Every row gives one point. The points of each table are mixes of a few directions, plus a little noise. How many directions does each table use, and how many do they share? Where both have some left over, give the other angles between the two spaces (their principal angles), to ten degrees, smallest first.
In the rows, 128 means zero.

First:
[[105 139 150]
 [167 119  39]
 [ 85 151 160]
 [155 103 163]]
Second (4 x 3):
[[ 37 185 142]
 [165 104 122]
 [138 121 126]
 [173 100 121]]
Directions: first 2, second 1, shared 1

First, 7 rows:
[[103 139 141 101]
 [143 208 151  94]
 [141 109 115 150]
 [137 148 132 123]
 [123 184 151  90]
 [140  15  84 203]
 [111  91 120 136]]
Second (5 x 4):
[[ 99 188 159  68]
 [102 182 157  75]
 [149  83 102 168]
 [144  92 109 163]
 [145  93 109 164]]
Directions: first 2, second 1, shared 1

First:
[[118 135 131 135 117 161]
 [126 101 141 144 123 132]
 [132  95 103 101 178  22]
 [111 186 121 126  98 222]
 [182 134 143 114 137  35]
 [102 122 128 149 113 195]]
Second (8 x 6):
[[120 130  89  91 163  70]
 [110  90 167 184 160 219]
 [118 157 119 121 188 174]
 [164 128 175 157 135 142]
 [ 82 142  67  89 102 125]
 [129 121 149 153  16 155]
 [151 129 138 124 129  91]
 [152 125 123 107 131  49]]
Directions: first 3, second 4, shared 3

First (9 x 8):
[[ 88  38 137  82 128  91 151 196]
 [ 90  43 137  85 128  93 150 192]
 [155 189 121 159 128 153 112  82]
 [160 201 120 165 127 158 109  73]
 [ 87  37 138  81 128  90 151 196]
 [115 100 131 114 128 117 135 149]
 [160 199 120 164 128 157 110  75]
 [161 202 120 166 128 158 109  72]
 [135 144 126 136 128 135 124 116]]
Second (8 x 8):
[[154 189  53 112  53 170 109 111]
 [124 120 164 147 164 115 134 120]
 [144 161 119 140 123 144 119 105]
 [ 87  36 190 114 185  78 156 175]
 [155 196  34 105  36 176 103 112]
 [134 138 148 145 149 126 129 114]
 [ 98  58 169 115 167  91 147 165]
 [130 132 144 141 148 125 129 119]]
Directions: first 1, second 2, shared 1

First:
[[149 124  82 153  99 153  77 138 102]
 [ 99  94 150 120 145 144 154 218 178]
 [104 103 154 122 164 101 203  84 170]
 [155 150 122 129 107 136 102 111 122]
 [197 181 111 150 112 191 125 137 188]
 [118 133  99 138 123 131  79 166  64]
 [ 96 106 136 121 145  88 147  90  97]
 [ 94  65 165  96 106  85 134 104 143]
 [145 173 167 101 130 133 133 139 152]
 [126 152  95 151 155 118 129  90  67]]
Second (9 x 9):
[[122 129 124 125 130 134 131 124 124]
 [111 132 116 120 134 145 136 118 119]
 [197 111 179 162 103  53  94 172 165]
 [139 126 136 133 124 117 123 134 134]
 [149 123 143 139 120 106 118 141 140]
 [176 116 162 151 110  77 104 158 154]
 [ 16 155  46  73 169 249 184  57  68]
 [134 126 133 131 126 121 125 132 132]
 [108 133 113 118 136 149 138 115 117]]
Directions: first 5, second 1, shared 0; angles 60

First:
[[147  86 136 100  97 190 155  94 138]
 [141 183  81 104 100  74  41 138  64]
 [152 101 121  92  85 173 127  95 119]
 [ 87 161 144 184 198  60 139 174 150]
 [116  68 178 152 155 189 224 115 195]
 [131 150 112 122 121 105  95 136 105]
 [118 145 122 135 139 102 115 142 122]]
Second, 10 rows:
[[153  73 142 103 102 208 180  91 155]
 [ 55 166 172 187 203  60 130 179 146]
 [113 153 129 122 125 105  92 137 104]
 [ 25 180 200 140 159  75  77 172 101]
 [178 124  77 141 133 115 144 124 137]
 [181 104  91  96  85 165 129  96 119]
 [ 79 116 188 109 114 163 122 122 121]
 [ 95 137 158 120 123 127 107 135 114]
 [209 102  62 137 125 136 168 109 156]
 [202 122  58 123 111 126 133 111 125]]
Directions: first 2, second 3, shared 2

First (9 x 11):
[[150 102  87 134 109 141 113 142 149 180 173]
 [149 114 135 162  98 141 131 170 110 186 154]
 [164  94 122 165  85 146 140 169 126 206 163]
 [ 55 169 114  94 154 113 105 162 113 125 114]
 [132 120 143 111 146 116 164  58 154  59  71]
 [104 133 144 110 143 114 157  95 136  81  72]
 [ 93 157 135  95 164 110 120  96 129  64  95]
 [145 151 141 148 127 138  80 169  89 146 185]
 [156 112 133 130 126 130 141  87 145 102 121]]
Second:
[[141 136 166 150 125 130 133 143 101 119 124]
 [125 124 148 137 121 126 148 133 122 127 107]
 [127 160 153 107 169 115 105  76 122  34 113]
 [ 97  94  51  92 116 126 146 122 188 174 119]
 [149 136 182 165 114 132 138 156  87 133 126]
 [130 112  88 124 114 135 114 149 145 179 160]
 [105  89  93 126  97 130 177 147 160 194  95]
 [124 174 122  77 192 110  73  50 136   7 138]
 [144 136 147 146 125 134 114 145 105 131 150]
 [141 117 125 150 109 138 126 164 118 178 152]]
Directions: first 4, second 3, shared 3

First, 9 rows:
[[103 179 154 147 117 140 137 131 110  99 107 156]
 [138 161 131 149 115 165 144 162 129 131  88 137]
 [122  82 122 110 135  83 120  96 116 139 177 108]
 [140 105 105 112 139 129 126 125 133 149 148 107]
 [139 153 156 155  99 180 153 165 102 132  82 145]
 [130 106 122 126 136  92 115 115 146 123 137 124]
 [131 122 150  84 156 179 100 109 141 108 123 151]
 [121  90 123 139 132  39 112 103 149 115 149 122]
 [131 154  88 131 128 143 145 147 127 156 138 103]]
Second (11 x 12):
[[130 249 192 109  75 150 105  12 103 142 155 144]
 [130 168 147 122 112 135 121  89 118 133 136 133]
 [128  76 102 135 152 119 137 178 140 122 116 121]
 [128 134 130 128 125 130 126 123 125 127 131 127]
 [126  45  84 142 164 113 144 207 147 117 109 119]
 [128 116 120 128 132 125 129 140 132 125 125 129]
 [128 157 144 126 116 132 121 102 123 131 134 131]
 [126 101 116 133 141 123 133 156 135 125 123 126]
 [126 158 143 123 115 133 123  98 124 133 133 131]
 [128  89 108 134 146 122 135 163 136 123 119 125]
 [127 117 123 131 134 125 131 138 132 127 125 126]]
Directions: first 5, second 1, shared 0; angles 50
